Each point is reached from the start by the listed moves, each made once or not at all, plus a little noise. Is the number of moves made odd or even? Then give how often each move was made.

Moves:
(1): [ 52 -39 -42  18]
(2): [33 73 -5 42]
(3): [ 59 -18  89  -5]
Start: [-15 -12   1 -20]
Points:
[19 63 -5 20] => odd (0, 1, 0)
[ 37 -52 -36   1] => odd (1, 0, 0)
[-15 -13   4 -25] => even (0, 0, 0)
[ 98 -67  45  -6] => even (1, 0, 1)

Moves:
(1): [ 49  13  18  25   4  -7  10 -15]
(2): [-13  79  22 -17  -1 -32  47  17]
(3): [ -9 -11  60  12   9  -7  -3  33]
(4): [-14  13   1  48 -22 -13  -5 -13]
(5): [-12  12  13  10  53  24  -9  -6]
(6): [ 14  31  20   2 -27  49 -21   7]
Start: [-32  37  17  10   2   6  -8 -10]
Points:
[-45  91  48  67  -2  70 -42 -22] => odd (0, 0, 0, 1, 1, 1)
[-71 120  97  54 -15 -52  31  26] => odd (0, 1, 1, 1, 0, 0)
[ 17  90  57  86 -40  33 -19 -33] => odd (1, 0, 0, 1, 0, 1)
[-10 114 121  22  19 -41  42  23] => odd (1, 1, 1, 0, 0, 0)
[ 23  45  29  37   2   3   0 -23] => odd (1, 0, 0, 0, 0, 0)

Moves:
(1): [ 35  28   1  -9  19 -18  15  -2  28  -7 -24]
(2): [-15  34  -1  10 -12 -15   3  -3  -1 -15  16]
(3): [ 10  11  58   3   4 -12 -15  29  -7 -13  10]
(4): [-11 -24 -16  62 -20 -13  19  -8  42 -32 -30]
(5): [ -8   9  -2   1  44  13  -2  -8 -10 -40  17]
(6): [  9  24  18   8 -20  29  16   3 -21   5   1]
(7): [-15  -1   6 -27 -12  -1  26   4  10 -25  -4]
(8): [ -7  -4 -21   6  14  16  16  44 -21   4 -21]
(9): [-28  12  -3  -7 -12  33 -14  22  53   1  10]
Start: [ -9  -5  -2 -12 -13  10 -17 -20  -4  -6   1]
Points:
[-13  23  60 -22 -27  41  26  59 -42 -35 -13] => even (0, 0, 1, 0, 0, 1, 1, 1, 0)
[-36  38  -2  69 -20  26  19 -35   4 -91   3] => even (0, 1, 0, 1, 1, 1, 0, 0, 0)
[ -59   48  -38   23    9   26   46   28   97 -121  -36] => odd (1, 1, 0, 1, 1, 0, 1, 1, 1)
[-33  45  34  77  -2  29  20  35 -24 -98  -6] => even (0, 1, 1, 1, 1, 1, 0, 1, 0)
[-46  16  -6 -17  20  56 -33  -6  37 -45  28] => even (0, 0, 0, 0, 1, 0, 0, 0, 1)
[-36  55 -24  46   7  12   4 -19 107 -99 -11] => odd (1, 1, 0, 1, 1, 0, 0, 0, 1)
[-15  73  71  10   3  26 -15   1 -44 -69  45] => even (0, 1, 1, 0, 1, 1, 0, 0, 0)

Moves:
(1): [ 50 -14   9   9 -14  17  10   1  -9  11  -2  46  -8 -52]
(2): [  1  20 -39  -6 -26   8  19  18   1  -8  19 -17   2  14]
(3): [ 19  36  48   0  -5   5  -1   3  -9   4 -21  -1  16  19]
(4): [  0  31  27  32  -2   8 -23 -10 -10   1 -15 -42 -19 -25]
(5): [  0  15   4 -13  27 -18  29 -32  28 -14   5 -24  12  -4]
(6): [-21  13   9 -13   6  55 -10 -18  16  18  -1  13  -6  11]
(7): [-30 -26  15  30 -11 -10  -1 -13   0 -10   0 -16  58 -33]
(8): [ 12   7  12   2   6  30  36  35 -40  11  13 -16 -20  12]
(9): [ 13 -14  21   3 -23 -25  29  49  35   5   7 -17 -15 -33]
(10): [  0  13 -21 -16 -27   9  14 -14   4  59 -20  -6  21 -29]
(11): [ -3 -24 -10 -17 -31  -8 -44 -17   2  13  56  13  27  27]
Start: [-21 -26  13  -1 -42 -27 -22 -10 -10  -6  21 -18   7  -7]
Points:
[ 15   5  33   1 -97   6 -14 -20  54  18  94 -48  -7 -66] => odd (1, 1, 0, 1, 1, 1, 0, 0, 1, 0, 1)
[ -23  -33   31  -39 -107   34    4   24   16   97   71  -34   21  -18] => odd (0, 0, 0, 0, 0, 1, 0, 1, 1, 1, 1)
[ 60  50  31 -26 -78  26  86   0 -33  52  19 -36  30 -48] => even (1, 1, 1, 0, 1, 0, 0, 1, 0, 1, 0)
[-64 -30  39  -8 -68 -15  39 -33  69  48  11 -66  80 -95] => odd (0, 0, 0, 0, 1, 1, 1, 0, 1, 1, 0)
[-51  31  67 -18 -51  15   7 -87  30  50 -17 -50 110 -41] => odd (0, 0, 1, 0, 1, 1, 1, 0, 0, 1, 0)
[  10  -25   81   -1 -121   80  -20  -35  -44   99   52   10   90  -51] => odd (1, 0, 1, 0, 0, 1, 1, 1, 0, 1, 1)
[  7   8  60  -7 -91  54  20 -34 -19  19  88 -21  85 -12] => even (1, 1, 1, 0, 1, 1, 1, 1, 0, 0, 1)
